Each row of a before or after table is a point. The points were changed in one or more steps. Then noise was added and the rows were shuffled. The steps act on columns, c1 being the first. Name the steps. A step turns or swaps two columns, mirrors them in a line or flattens them onto one, adds a multiple of one to another, or multiplies or shifts one. Angles are multiples of 10 degrees, from the lower column toward the higher: turns from -170 to 170, lines from 10 to 170 but not 90. Use the fewest steps. Two steps may share a column if one is a turn and the other turns, adds or multiplies; they go together, in the order done. Otherwise the lowest column goes first.

Before (10 x 3)
[[-0.58  0.49 -0.08]
 [-0.06  0.16  0.28]
 [ 0.28 -0.70 -0.62]
 [-0.22  0.67  0.14]
 [ 0.30 -0.49 -0.25]
 [-0.46  0.26  0.09]
 [ 0.68 -0.21 -0.38]
 [-0.64  0.02  0.05]
 [-0.09  0.10  0.25]
 [ 0.57 -0.67 -0.41]]
After (10 x 3)
[[ 0.43  0.01  0.25]
 [ 1.08 -0.48 -0.63]
 [ 0.27  0.59  0.36]
 [ 1.18 -0.07 -0.45]
 [ 0.81 -0.36 -0.39]
 [ 0.45  0.05  0.33]
 [-0.08  0.47  0.08]
 [ 0.04  0.19  0.15]
 [ 0.79 -0.44 -0.82]
 [-0.14  0.00  0.04]]
Steps: shift c1 by 0.50; turn c2 and c3 by 20 degrees

Before (11 x 6)
[[-0.48  0.70 -0.79  0.82 -0.40 -0.04]
 [ 0.67 -0.32  0.13  0.09 -0.36  0.50]
 [-0.52  0.51 -0.11 -0.29  0.26 -0.62]
 [ 0.59  0.57 -0.29  0.36 -0.57  0.45]
 [ 0.47 -0.14  0.22  0.88 -0.47  0.08]
 [-0.33  0.08  0.04  0.25 -0.58 -0.54]
 [-0.50  0.43 -0.50  0.21  0.07 -0.08]
 [ 0.52  0.31 -0.08 -0.16  0.09  0.42]
 [ 0.48  0.00  0.32  0.85  0.35 -0.61]
 [ 0.35 -0.08  0.01 -0.30  0.14 -0.57]
 [ 0.60  0.17 -0.77 -0.15  0.41  0.24]]
After (11 x 6)
[[ 0.41  0.21  0.41  0.35  0.33  0.73]
 [ 0.42  0.24  0.31  0.92 -0.29  0.31]
 [ 0.04 -0.15 -0.02 -0.51 -0.22  0.56]
 [ 0.26 -0.56  0.17  0.72 -0.11  0.79]
 [ 0.18  0.01  0.15 -0.28  0.07 -0.27]
 [-0.50 -0.34 -0.47  0.05 -0.31  0.20]
 [-0.68 -0.55 -0.60  0.86 -0.51  0.26]
 [ 0.45  0.23  0.32  0.24 -0.83 -0.29]
 [-0.06 -0.12 -0.15  0.61  0.17 -0.18]
 [-0.29 -0.53 -0.28 -0.38 -0.11 -0.34]
 [ 0.24 -0.34  0.22 -0.20 -0.08  0.76]]
Steps: flatten c1 and c3 onto the line at 40 degrees; turn c4 and c5 by 50 degrees; turn c2 and c5 by -160 degrees; shift c6 by 0.30

Before (8 x 11)
[[ 0.09 -0.14  0.21  0.55  0.18 -0.10  0.17  0.44  0.63 -0.07  0.01]
 [ 0.74  0.21 -0.56  0.53 -0.88  1.13 -0.13 -0.80  0.03  0.41  0.58]
 [ 0.01 -0.58 -0.01  0.86  0.26 -0.44  0.09  0.10  0.34 -0.18  0.55]
 [-0.37 -0.25  0.11  0.61  0.34  0.03 -0.07  0.20  0.33 -0.77  0.06]
 [-0.75  0.03 -0.64 -0.17 -0.06 -0.29 -0.38 -0.29  0.69 -0.06 -0.48]
 [ 0.61 -0.25 -0.03  0.17  0.15 -0.22  0.16 -0.73 -0.24  0.22 -0.26]
 [ 0.29 -0.68 -0.29  0.17  0.21  0.40  0.48 -1.03  0.21  0.48 -0.44]
 [-0.12 -0.47 -0.33  0.12  0.36 -0.55 -0.36  0.15  0.98 -0.74 -0.37]]
After (8 x 11)
[[ 0.31 -1.72  0.10  0.18  0.36  0.17  0.46 -1.03 -0.42  1.41  0.25]
 [ 0.75  0.53  0.38 -0.04 -0.74  0.61 -0.11 -0.82 -0.05  1.50 -0.77]
 [-0.70  0.08 -0.29 -0.28 -0.09 -0.51 -0.42 -0.26 -0.60  0.25  0.49]
 [-0.38 -0.61  0.02  0.14  0.06  0.09 -0.07  0.19 -0.56 -1.07 -0.43]
 [ 0.09 -0.34  0.02 -0.10  0.16  0.01  0.16  0.43 -0.74 -0.58 -0.36]
 [ 0.02 -1.44 -0.17  0.01  0.18 -0.32  0.09  0.07 -0.45 -0.36 -0.95]
 [ 0.59 -0.64 -0.12  0.38  0.22 -0.19  0.15 -0.71 -0.02  0.91  0.08]
 [-0.12 -1.18 -0.33 -0.37  0.08 -0.55 -0.36  0.16 -0.97 -0.97  0.21]]
Steps: multiply c2 by 2.5; flatten c3 and c6 onto the line at 60 degrees; turn c4 and c11 by -140 degrees; turn c4 and c9 by 140 degrees; turn c5 and c10 by -20 degrees; add -1 times c8 to c10

Before (8 x 14)
[[-0.22 -0.05  0.04 -0.69 -0.40 -0.14  0.07 -0.31  1.07 -0.08 -0.07  0.09
   0.06  0.77]
 [ 0.75 -0.31 -0.87 -0.01  0.19 -0.63  0.31 -0.06  0.75  0.92 -0.05 -0.46
  -0.21 -0.13]
 [-0.22  0.17 -0.14  0.14  0.58 -0.05  0.65 -0.11  0.15  0.62 -0.91  0.21
  -0.30  0.58]
 [ 0.89  0.41 -0.35 -0.24  0.00  0.16  0.81 -0.09  0.40  0.17 -0.06 -0.82
  -0.17  0.06]
 [ 0.16  0.16  0.25  0.79 -0.24  0.06 -0.48  0.35  0.25 -0.71  0.08 -0.21
  -0.32 -0.51]
 [-0.44 -0.50 -0.08  0.80 -0.14  0.35  0.72  0.04 -0.24 -0.03 -0.50  0.03
  -0.11  0.19]
 [-0.73 -0.06  0.60  0.57  0.85 -0.78  0.10  0.29 -0.37 -0.21 -0.81 -0.27
  -0.46  0.67]
 [ 0.10  0.25  0.35  0.03  0.15 -0.37 -0.19 -0.18 -0.36  0.18 -0.20  0.13
   0.10  0.41]]
After (8 x 14)
[[ 0.91 -0.10 -0.89  0.15  0.40 -0.36 -0.08 -0.04  0.74  1.54 -0.04 -0.52
  -0.24  0.33]
 [ 0.73  0.33 -0.32 -0.33  0.30  0.42 -0.40 -0.18  0.35  0.73 -0.05 -0.83
  -0.13  0.75]
 [ 0.23 -0.33  0.27  0.23 -0.19  0.17  0.70  0.32  0.20 -0.10  0.11 -0.23
  -0.32 -0.25]
 [-0.46 -0.63 -0.09  0.59 -0.29  0.27 -0.46  0.04 -0.25  0.57 -0.44  0.05
  -0.13  0.59]
 [ 0.17  0.16  0.38 -0.10  0.21 -0.33 -0.33 -0.08 -0.35  0.83 -0.16  0.14
   0.10 -0.35]
 [-0.56 -0.27  0.56  0.21  0.53 -1.11 -0.66  0.28 -0.39  0.39 -0.81 -0.28
  -0.50 -0.05]
 [-0.32 -0.03 -0.09 -0.01  0.51 -0.21 -0.76 -0.12  0.10  1.20 -0.92  0.28
  -0.36  0.43]
 [ 0.01  0.37  0.04 -0.18 -0.44 -0.13 -0.75 -0.39  1.10  0.56 -0.02  0.10
   0.09 -0.22]]
Steps: turn c1 and c5 by 20 degrees; turn c1 and c6 by 20 degrees; flatten c2 and c4 onto the line at 140 degrees; turn c7 and c14 by 110 degrees; shift c10 by 0.60

Before (8 x 24)
[[ 0.04 -0.20  0.43  0.21  0.27  0.05  0.14  0.07 -0.36  0.66  0.07 -0.01
   0.04 -0.48 -0.44 -0.73  0.41 -0.49 -0.09  0.44 -0.03 -0.78  0.30 -0.29]
 [ 0.28 -0.09 -1.40 -0.04 -0.38  0.32 -0.03  0.56  0.09 -0.36  0.36  0.12
   0.03  0.50  0.24 -0.43 -0.40  1.16  0.06 -0.01  0.25  0.45  0.27 -0.12]
 [ 0.33 -0.26 -0.01 -0.11 -0.26 -0.71  0.03 -0.76 -0.72 -0.42 -0.04  0.16
  -0.46 -0.16 -0.31 -0.17 -0.34 -0.28 -0.02 -0.04 -0.03  0.53  0.01 -0.25]
 [ 0.06 -0.25  0.06 -0.16  0.54  0.32  0.12  0.30  0.29  0.24  0.04 -0.62
   0.10 -0.37 -0.23  0.18 -0.41 -0.07 -0.47  0.17  0.30  0.20  0.36  1.06]
 [ 0.32  0.20  0.22  0.27 -0.01  0.34  0.35 -0.55  0.79 -0.42  0.05 -0.44
   0.15 -0.66  0.36 -1.04 -0.10 -0.02 -0.48 -1.50  0.68  0.04 -0.06  0.78]
 [-0.11  0.26  0.47  0.07 -0.18 -0.05  0.87  0.09 -0.66 -0.41 -0.19 -0.30
  -0.31 -0.43  0.47  0.19 -0.44 -0.18 -0.84  0.26 -0.05  0.37  0.35 -0.27]
 [ 0.24  0.18  0.49  0.09 -0.05  0.31  0.03  0.57  0.49  0.45  0.22  0.18
  -0.16 -0.55 -0.18 -0.98  0.13  0.73 -0.26 -0.08  0.05 -1.06  0.14 -0.17]
 [-0.45 -0.33  0.06 -0.22  0.38 -0.40  0.01 -0.22 -0.55 -0.41  0.05 -0.41
   0.16 -0.53 -0.44  0.32  1.17 -0.41 -0.59  0.67 -0.03  0.06 -0.14 -0.07]]
After (8 x 24)
[[ 0.05  0.16 -0.12 -0.04 -0.07  0.33  0.01  0.72  0.49  0.47  0.22  0.16
  -0.17 -0.56 -0.79  0.40  0.14  0.73 -0.22  1.42  0.06 -1.04  0.11 -0.17]
 [-0.08 -0.23  0.07  0.17  0.57  0.31  0.12  0.42  0.31  0.26  0.02 -0.61
   0.09 -0.38 -1.15  0.06 -0.42 -0.05 -0.37 -0.38  0.33  0.18 -0.22  1.07]
 [ 0.29  0.19 -0.46 -0.07 -0.01  0.35  0.35 -0.36  0.78 -0.44  0.05 -0.44
   0.19 -0.67  0.50 -0.78 -0.10 -0.04 -0.58  2.67  0.67  0.03 -0.09  0.79]
 [-0.46 -0.26 -0.35 -0.52 -0.28 -0.72  0.03 -0.64 -0.70 -0.45 -0.04  0.18
  -0.46 -0.15 -0.89  0.04 -0.30 -0.28  0.06  0.26  0.00  0.55 -0.22 -0.23]
 [-0.15 -0.10  1.53 -0.19 -0.35  0.31  0.00 -0.12  0.09 -0.35  0.34  0.12
   0.03  0.52  0.73  0.23 -0.40  1.16 -0.03  0.60  0.22  0.46 -0.35 -0.13]
 [-0.13 -0.35 -0.15  0.26  0.38 -0.39  0.04 -0.19 -0.55 -0.40  0.07 -0.45
   0.14 -0.52 -1.87  0.41  1.16 -0.42 -0.43 -0.98 -0.03  0.07  0.09 -0.07]
 [-0.05  0.29 -0.38 -0.22 -0.20 -0.05  0.89  0.42 -0.65 -0.39 -0.21 -0.32
  -0.32 -0.41  0.47  0.13 -0.44 -0.19 -0.96 -0.48 -0.04  0.40 -0.23 -0.25]
 [ 0.03 -0.19 -0.34 -0.29  0.29  0.04  0.13  0.35 -0.36  0.66  0.06 -0.03
   0.05 -0.48 -1.34  0.75  0.41 -0.47  0.06  0.64  0.01 -0.78 -0.22 -0.29]]
Steps: add -0.5 times c9 to c1; turn c1 and c4 by -120 degrees; turn c3 and c8 by -150 degrees; turn c8 and c23 by -160 degrees; turn c15 and c19 by -20 degrees; multiply c15 by 3; turn c16 and c20 by -120 degrees; multiply c20 by 1.6

Before (10 x 64)
[[-0.56 -0.79  0.12 -0.51 -0.47 -0.88 -0.39  0.17  0.04 -0.01 -0.43 -0.08
   0.12  0.33  0.54  0.18 -0.29 -0.39 -0.25 -0.24 -0.31  0.50 -0.61 -0.10
  -0.21  0.12 -0.16 -0.37 -0.59  0.99  0.63 -0.09  0.17 -0.40  0.12  0.41
   0.73  0.24  0.55 -0.72 -0.45 -0.23 -0.59 -0.33  0.24  0.01  0.13  0.53
   0.46 -0.49 -0.41 -0.13 -0.21 -0.10 -0.04 -0.10 -0.15 -0.15  0.59  0.10
  -0.17  0.30  0.60 -0.17]
 [ 0.13 -0.48 -0.02 -0.04 -0.07 -0.50  0.84  0.12  0.13  0.14  0.40 -0.04
   0.27  0.29  1.00  0.77 -1.13  0.80 -0.67  0.34 -0.22 -0.68 -0.33 -0.34
   0.75 -0.18  0.29 -0.57 -0.33 -0.03 -0.72 -0.47 -0.52  0.65  0.27 -0.25
  -0.18  0.16  0.32  0.04  0.59  1.21 -0.06 -0.01 -0.25 -0.12  0.09 -0.44
   0.35  0.10  0.13 -0.51 -0.24  0.06  1.13  0.24  0.06  0.02  0.93 -0.72
   0.73 -0.24  0.28  0.63]
 [ 0.00  0.86  0.17 -0.28 -0.11 -0.20 -0.15  0.73 -0.42  0.49  0.38 -0.67
   0.37 -0.42  0.34  0.45  0.03 -0.30 -0.33  0.69 -0.36 -0.46  0.30 -0.65
   0.14 -0.30 -0.53  0.24 -0.40 -0.34 -0.53 -0.75  0.31 -0.24  0.08 -0.11
   0.81 -0.21  0.16  0.03 -0.10  0.09 -0.12 -0.22  0.08  0.03 -0.05  0.43
   0.16 -0.12 -0.28  0.37  0.55 -0.36 -0.91  0.89  0.17  0.29  0.42  0.00
   0.03 -0.46 -0.44 -0.09]
 [-0.01  0.34  0.26 -0.24  0.08  0.64 -0.69 -0.04  0.08 -0.41 -0.13  0.31
  -0.37 -0.09  0.09 -0.34 -0.10 -0.20 -0.36 -0.20  0.78  0.12  0.01 -0.66
  -0.12 -0.55 -0.03  0.37  0.10 -0.30 -0.53  0.05  0.41 -0.09  0.35 -0.37
   0.14 -0.09 -0.07  0.35 -0.39  0.30 -0.51 -0.29  0.23 -0.18  0.10  0.23
   0.36  0.65  1.10  0.08  0.16  0.13 -0.62  0.63  0.43 -0.01  0.31 -0.57
  -0.17  0.89 -0.17  0.35]
 [ 0.70  0.17 -0.17 -0.65 -0.10 -0.70 -0.03  0.29  0.13  0.20  1.18 -0.30
  -0.30 -0.02  0.45  0.18 -0.41  0.26 -0.61 -0.49 -0.66 -0.20 -0.03 -1.00
   0.25 -0.30  0.53  0.47 -0.01 -0.03  0.22  0.04  0.28 -0.01  0.34  0.68
  -0.49 -1.26  0.34 -0.51 -0.29 -0.01 -0.45  0.40  0.21 -0.81 -0.13  0.19
  -0.07 -0.84 -0.06  0.37  0.15  0.91  0.32 -0.21  0.02  0.08 -0.61  0.18
  -0.45 -0.72 -0.05 -0.16]
 [ 0.32 -0.73  0.09 -0.50  0.51 -0.48  0.03  0.57  0.23 -0.06 -0.70  0.17
  -0.41  0.00  0.19 -0.34 -0.26 -0.25 -0.14 -0.22  0.47  0.39  0.05 -0.82
   0.21  0.05 -0.35 -0.18 -0.18 -0.26  0.27  0.84  0.26  0.10  0.68  0.26
   0.07  0.53 -0.02 -0.12 -0.37  0.37 -0.72  0.29  0.06  0.02  0.00 -0.04
   0.43 -0.37 -0.53 -0.02  0.22  1.13  0.83  0.18  0.02  0.35 -0.31 -0.12
  -0.15  0.44  0.18  0.54]
 [-0.26  0.29 -0.70 -0.10 -0.88  0.09 -0.05  0.21  0.07 -0.37  0.51  0.01
  -0.08  0.09  0.20  0.67 -0.71 -0.49  0.09  0.76  0.27  0.67  0.18  0.60
  -0.07  0.33  0.03 -0.67  0.11  0.00  0.20 -0.50 -0.20 -0.35  0.06  0.53
   0.31 -0.14  0.83 -0.06 -0.12  0.02  0.45  0.22 -0.18 -0.25  0.09  0.10
  -0.61 -0.36 -0.29  0.51  0.26  0.71  0.68 -0.20  0.90  0.63  0.78  0.62
  -0.15  1.25  1.07  0.57]
 [ 0.37 -0.02 -0.02 -0.39  0.04 -0.30 -0.06  0.67  0.07 -0.48 -0.75 -0.48
  -0.71  0.58  1.00 -0.19 -0.03  0.06 -0.27 -0.54 -0.40 -0.05  0.79  0.28
   0.40 -0.10 -0.61  0.01 -0.10  0.18 -0.34  0.39  0.50 -0.41 -0.09  0.34
  -0.39  0.15  0.19  0.03  0.08 -0.38  0.22  0.44 -0.45  0.02 -0.11  0.26
   0.25 -0.37  0.22  0.12  0.03 -0.44 -0.39 -0.22  0.28  0.31 -0.22 -0.37
   0.53  0.12 -0.10  0.12]
 [-0.01  0.68  0.38 -0.49  0.04  0.14 -0.71  0.22 -0.14 -0.14 -0.09  0.57
   0.06  0.12  0.32  0.42  0.41 -0.83 -0.20 -0.81  0.60 -0.04  0.05  0.01
  -0.23  0.03  0.07  0.11 -0.24 -0.18 -0.07  0.26  0.58  0.11  0.11  0.72
  -0.46  0.05 -0.26 -0.21  0.18  0.21  0.68  0.42  0.85  0.33  0.53 -0.56
  -0.18 -0.07 -0.84 -0.23  0.11  0.67  0.31  0.33  0.12  0.36  0.43 -0.30
  -0.47  0.58  0.39  0.42]
 [ 0.20  0.55  0.19 -0.92 -0.89 -0.13  0.22 -0.20 -0.30 -1.37  0.87  0.21
   0.65 -0.13 -0.06  0.38  0.38  0.10 -0.20  0.17 -0.94  0.77 -0.42  0.09
  -0.04  0.19  1.36 -0.28 -0.41  0.07  0.41  0.48  0.44  0.31 -0.06 -0.64
  -0.04 -0.17  0.60  0.49  0.26 -0.35 -0.44  0.47  0.74 -0.50  0.08  0.38
   0.34  0.16 -0.17  0.48  0.22 -0.24 -0.04  0.26  0.24  0.47  0.27  0.94
   0.20 -0.47 -0.46 -0.60]]
After (10 x 64)
[[-0.08  0.67  0.28 -0.41  0.02 -0.14 -0.79  0.16 -0.32  0.54 -0.38 -0.18
   0.15  0.08  0.28  0.32  0.39 -0.88 -0.17 -0.74  0.60 -0.17 -0.04 -0.02
  -0.26 -0.02  0.08  0.14 -0.19 -0.20 -0.09  0.09  0.53  0.02  0.01 -0.53
  -0.54  0.09 -0.06 -0.24  0.12  0.25  0.71  0.41  0.83  0.27 -0.54 -0.57
  -0.24  0.57 -0.82 -0.20  0.13  0.72  0.31  0.40  0.07  0.41  0.38 -0.30
  -0.43  0.61  0.37  0.42]
 [ 0.11 -0.50  0.02 -0.10 -0.09  1.17  0.90  0.04  0.31 -0.33 -0.10 -0.05
   0.23  0.23  1.01  0.74 -1.10  0.84 -0.63  0.32 -0.23 -0.65 -0.29 -0.27
   0.73 -0.20  0.19 -0.67 -0.30 -0.01 -0.71 -0.52 -0.55  0.65 -0.31  0.44
  -0.13  0.20  0.16  0.05  0.67  0.71 -0.16 -0.08 -0.24 -0.13 -0.16 -0.46
   0.37 -0.10  0.05 -0.55 -0.22  0.12  1.18  0.25  0.05  0.05  1.02 -0.77
   0.74 -0.31  0.33  0.66]
 [ 0.69  0.19 -0.20 -0.61 -0.09  0.51 -0.01  0.27  0.13 -0.03 -1.39  0.91
  -0.24 -0.05  0.36  0.17 -0.35  0.22 -0.55 -0.50 -0.63 -0.21  0.01 -1.01
   0.24 -0.25  0.46  0.44 -0.01 -0.09  0.23 -0.22  0.32  0.11 -0.32  0.25
  -0.45 -1.33  0.61 -0.54 -0.37 -0.28 -0.40  0.47  0.21 -0.84  0.08  0.21
  -0.10  0.10 -0.05  0.41  0.12  0.87  0.31 -0.17  0.03  0.16 -0.63  0.19
  -0.42 -0.65 -0.09 -0.12]
 [ 0.08  0.91  0.24 -0.35 -0.06  0.27 -0.20  0.75 -0.01  0.10 -0.16  0.50
   0.38 -0.40  0.34  0.41  0.07 -0.32 -0.34  0.72 -0.29 -0.44  0.29 -0.65
   0.13 -0.18 -0.52  0.28 -0.44 -0.32 -0.59 -0.60  0.28 -0.21 -0.06  0.33
   0.81 -0.15  0.14  0.11 -0.10  0.02 -0.09 -0.10  0.11  0.05  0.06  0.54
   0.12 -0.43 -0.28  0.30  0.46 -0.38 -0.87  0.96  0.20  0.31  0.46 -0.04
   0.03 -0.37 -0.43 -0.13]
 [-0.61 -0.73  0.08 -0.68 -0.45  0.61 -0.46  0.14  0.11  0.60  0.01  0.51
   0.05  0.40  0.50  0.21 -0.24 -0.42 -0.11 -0.31 -0.33  0.58 -0.57 -0.08
  -0.20  0.16 -0.17 -0.29 -0.56  1.06  0.65 -0.05  0.17 -0.36 -0.12 -0.54
   0.71  0.31  0.69 -0.63 -0.40 -0.52 -0.66 -0.36  0.18  0.04 -0.13  0.54
   0.44  0.25 -0.36 -0.16 -0.20 -0.12 -0.05 -0.04 -0.13 -0.20  0.60  0.06
  -0.19  0.24  0.52 -0.20]
 [ 0.13  0.52  0.07 -0.87 -0.85  0.33  0.25 -0.19 -0.52 -2.42 -0.32 -0.29
   0.65 -0.17 -0.11  0.36  0.38  0.15 -0.22  0.19 -0.89  0.75 -0.46  0.09
  -0.08  0.24  1.44 -0.19 -0.41  0.09  0.35 -0.33  0.37  0.33  0.04  1.12
  -0.07 -0.27  0.02  0.55  0.23 -0.64 -0.42  0.41  0.78 -0.60 -0.08  0.41
   0.38  0.15 -0.10  0.48  0.23 -0.17 -0.04  0.25  0.26  0.46  0.26  0.88
   0.23 -0.43 -0.50 -0.55]
 [-0.28  0.25 -0.70 -0.21 -0.93  0.57 -0.09  0.28  0.28 -0.21 -0.63  0.24
  -0.07  0.00  0.26  0.62 -0.69 -0.43  0.09  0.76  0.28  0.62  0.09  0.56
  -0.08  0.31  0.06 -0.71  0.13  0.03  0.26 -0.42 -0.19 -0.43 -0.05 -0.01
   0.32 -0.06 -0.25 -0.05 -0.17 -0.52  0.43  0.16 -0.20 -0.15 -0.11  0.16
  -0.64  0.22 -0.25  0.53  0.32  0.78  0.67 -0.20  0.83  0.64  0.78  0.66
  -0.12  1.21  0.91  0.50]
 [ 0.35 -0.77  0.10 -0.61  0.46  0.42  0.16  0.49 -0.21  0.63  0.39  0.18
  -0.48  0.02  0.22 -0.44 -0.40 -0.24 -0.16 -0.24  0.51  0.35  0.02 -0.82
   0.22  0.14 -0.28 -0.17 -0.21 -0.24  0.25  0.89  0.30  0.14 -0.66 -0.60
   0.12  0.50  0.37 -0.13 -0.29  0.32 -0.66  0.29  0.03 -0.05 -0.08 -0.05
   0.37  0.31 -0.53 -0.01  0.20  1.10  0.82  0.21  0.06  0.36 -0.29 -0.16
  -0.15  0.54  0.23  0.61]
 [-0.08  0.33  0.20 -0.22  0.11 -0.14 -0.61  0.03  0.04 -0.64  0.20 -0.66
  -0.38 -0.04  0.14 -0.36 -0.01 -0.23 -0.40 -0.26  0.77  0.11  0.07 -0.67
  -0.11 -0.52 -0.10  0.35  0.18 -0.31 -0.43  0.02  0.45 -0.06 -0.30  0.12
   0.21 -0.09 -0.70  0.36 -0.42  0.20 -0.54 -0.26  0.16 -0.20 -0.23  0.19
   0.36 -0.11  1.08  0.05  0.12  0.17 -0.54  0.61  0.43 -0.04  0.29 -0.57
  -0.18  0.79 -0.17  0.31]
 [ 0.35 -0.03 -0.09 -0.50  0.05 -0.04 -0.05  0.67 -0.26  0.25  0.44  0.55
  -0.67  0.61  0.97 -0.22 -0.08  0.00 -0.24 -0.51 -0.38 -0.01  0.85  0.30
   0.40 -0.12 -0.54  0.05 -0.15  0.26 -0.29  0.62  0.67 -0.41  0.04 -0.71
  -0.42  0.11  0.37  0.00  0.06 -0.34  0.20  0.44 -0.44  0.01  0.15  0.26
   0.19 -0.18  0.22  0.11  0.09 -0.39 -0.39 -0.19  0.29  0.22 -0.21 -0.36
   0.58  0.13 -0.20  0.14]]
Steps: turn c39 and c42 by -40 degrees; turn c6 and c39 by -110 degrees; turn c9 and c32 by 30 degrees; add -0.5 times c27 to c32; turn c11 and c36 by 140 degrees; add -1 times c36 to c10; turn c12 and c50 by 120 degrees; turn c35 and c47 by -170 degrees
